Each row is a point. Each copy is the shape, with its points in the same order, stretched, turned, moved and blurred by noise. Say if it was mirrored as well.

Shape:
[[-13.7,13.7,-12.7],
[5.6,-31.4,20.7],
[-14.3,7.6,24.8],
[-10.3,6.4,-0.7],
[-1.7,-11.7,-20.8],
[8.7,-3.7,-8.8]]
Copy 1:
[[-11.8,13.1,-8.6],
[9.1,-38.7,13.3],
[-2.8,6.8,23.6],
[-7.2,6.2,0.4],
[-7.6,-12.2,-19.1],
[10.2,-6.7,-11.8]]
Copy 1 is: only turned
Copy 2:
[[17.0,12.1,2.1],
[-26.5,-31.4,12.1],
[-13.4,11.7,22.6],
[2.7,5.1,10.0],
[13.5,-17.4,-5.2],
[-2.3,-7.8,-7.5]]
Copy 2 is: mirrored

Shape:
[[-21.1,-11.6,3.5,-10.8],
[17.7,-11.7,9.6,-12.0],
[10.1,9.8,-4.9,3.1],
[9.5,-0.5,-3.7,28.2],
[15.4,13.3,-4.1,-26.6],
[-5.4,-23.5,-12.3,-10.4],
[-0.5,-18.3,-1.2,38.3],
[-15.9,-21.6,4.5,17.1],
[13.2,-0.7,-4.8,2.9]]
Copy 1:
[[-18.9,-8.6,15.8,-8.2],
[6.3,-17.2,-13.6,-2.8],
[5.7,14.2,-8.2,-3.2],
[19.6,16.7,9.9,13.5],
[-3.5,1.8,-27.0,-20.5],
[4.3,-12.5,17.8,-19.7],
[22.3,7.4,27.8,20.2],
[1.0,-5.0,30.7,9.1],
[12.2,5.0,-5.8,-4.9]]
Copy 1 is: mirrored
Copy 2:
[[-22.5,-1.8,-0.7,-13.7],
[8.8,-14.8,15.8,-13.2],
[16.0,10.0,10.6,-0.3],
[13.4,-1.2,7.2,28.0],
[18.3,11.6,12.8,-30.8],
[-5.6,-12.0,-15.3,-11.9],
[0.4,-14.0,-0.4,37.9],
[-18.8,-13.1,-1.8,15.8],
[15.8,-0.3,6.4,0.8]]
Copy 2 is: only turned
Copy 3:
[[-22.9,4.7,4.9,-19.3],
[10.3,22.5,-0.3,-11.5],
[6.8,-5.3,-13.0,0.0],
[-2.0,-2.0,-7.3,25.4],
[19.1,-3.9,-11.3,-30.7],
[-19.4,22.7,-12.1,-14.7],
[-18.3,11.1,-4.0,34.3],
[-25.2,11.5,6.7,9.8],
[6.8,2.8,-11.7,0.5]]
Copy 3 is: mirrored
Copy 4:
[[-0.7,13.4,-13.5,16.8],
[23.7,-0.6,11.3,0.6],
[-4.7,9.1,4.9,-14.9],
[-11.9,-16.0,16.6,-10.2],
[21.2,26.1,-5.8,-20.1],
[7.3,-9.3,-17.3,7.2],
[-19.6,-24.0,17.7,0.2],
[-12.0,-12.3,0.7,20.9],
[0.0,2.1,8.4,-12.5]]
Copy 4 is: mirrored

Shape:
[[-9.1,-12.8,-9.1,-4.2,-7.0,-10.2],
[34.8,5.6,-5.9,7.2,-3.4,9.6],
[-8.1,6.3,-6.4,15.8,1.4,-0.4],
[2.3,-2.1,18.0,10.6,-11.4,-13.3],
[-18.1,7.7,-11.7,-4.7,-9.3,-6.1],
[-18.7,3.8,59.3,-5.0,-1.1,-3.1],
[-3.7,-7.9,7.8,-0.9,7.9,-8.7],
[-13.7,0.7,-1.8,17.4,-6.8,21.6],
[20.0,5.1,-14.6,8.4,4.5,-6.3]]
Copy 1:
[[-3.0,-4.9,-21.6,-5.9,3.1,5.5],
[27.8,-4.9,12.6,2.7,-1.3,-10.4],
[-2.0,-0.9,-13.2,15.2,-3.2,0.2],
[-7.2,-21.7,-0.8,1.8,-17.1,-2.7],
[-5.2,7.4,-14.5,-1.4,-8.7,12.6],
[-52.8,-31.5,31.6,6.0,-22.9,6.4],
[-10.4,-9.6,-5.5,-1.1,1.7,-5.5],
[2.3,-7.0,-0.6,20.6,2.0,19.0],
[16.7,-0.7,-6.6,4.3,0.5,-12.7]]
Copy 1 is: only turned
Copy 2:
[[-18.9,-9.3,-13.8,9.9,5.6,-0.3],
[25.3,-13.8,-24.2,-3.7,-0.9,6.0],
[-5.2,8.0,-7.3,2.3,-1.8,9.9],
[-2.2,-11.2,12.2,19.2,-8.7,-2.2],
[-20.8,2.5,-14.7,6.4,-13.5,-5.6],
[-8.2,-9.4,66.8,-3.6,-22.8,-15.7],
[-3.3,-5.3,9.9,1.8,8.3,-1.8],
[-8.5,7.3,-1.7,-4.2,-14.8,28.6],
[13.2,-3.8,-24.5,5.5,8.5,-0.1]]
Copy 2 is: only turned
Copy 3:
[[0.4,-14.0,-18.7,9.1,-0.9,3.1],
[35.9,-22.0,1.4,-10.7,-12.0,-15.2],
[10.7,1.0,-2.1,14.1,3.2,-17.1],
[26.0,-3.2,-0.3,21.5,-4.0,13.5],
[-3.3,5.2,-24.1,8.8,-5.5,-6.1],
[5.9,25.8,31.9,20.8,-19.6,41.3],
[7.7,-4.2,4.3,3.2,5.3,8.8],
[-2.3,-5.4,13.1,20.2,-16.1,-21.9],
[28.5,-13.2,-9.6,-5.8,8.5,-15.0]]
Copy 3 is: mirrored
Copy 4:
[[-10.3,-7.5,-7.0,-11.8,3.0,-15.5],
[23.6,8.4,-0.7,15.5,0.3,12.9],
[-6.7,18.8,2.1,3.3,-1.7,-13.3],
[-3.7,-4.3,19.8,13.9,-11.8,-17.3],
[-15.1,9.1,-9.6,-15.1,-11.2,-12.6],
[-21.2,-4.5,64.2,9.1,-23.7,-12.1],
[-1.9,-1.6,17.3,-7.3,4.2,-14.0],
[-21.0,18.6,4.0,17.1,3.6,1.4],
[18.7,11.1,-5.5,-1.6,1.4,-6.6]]
Copy 4 is: only turned
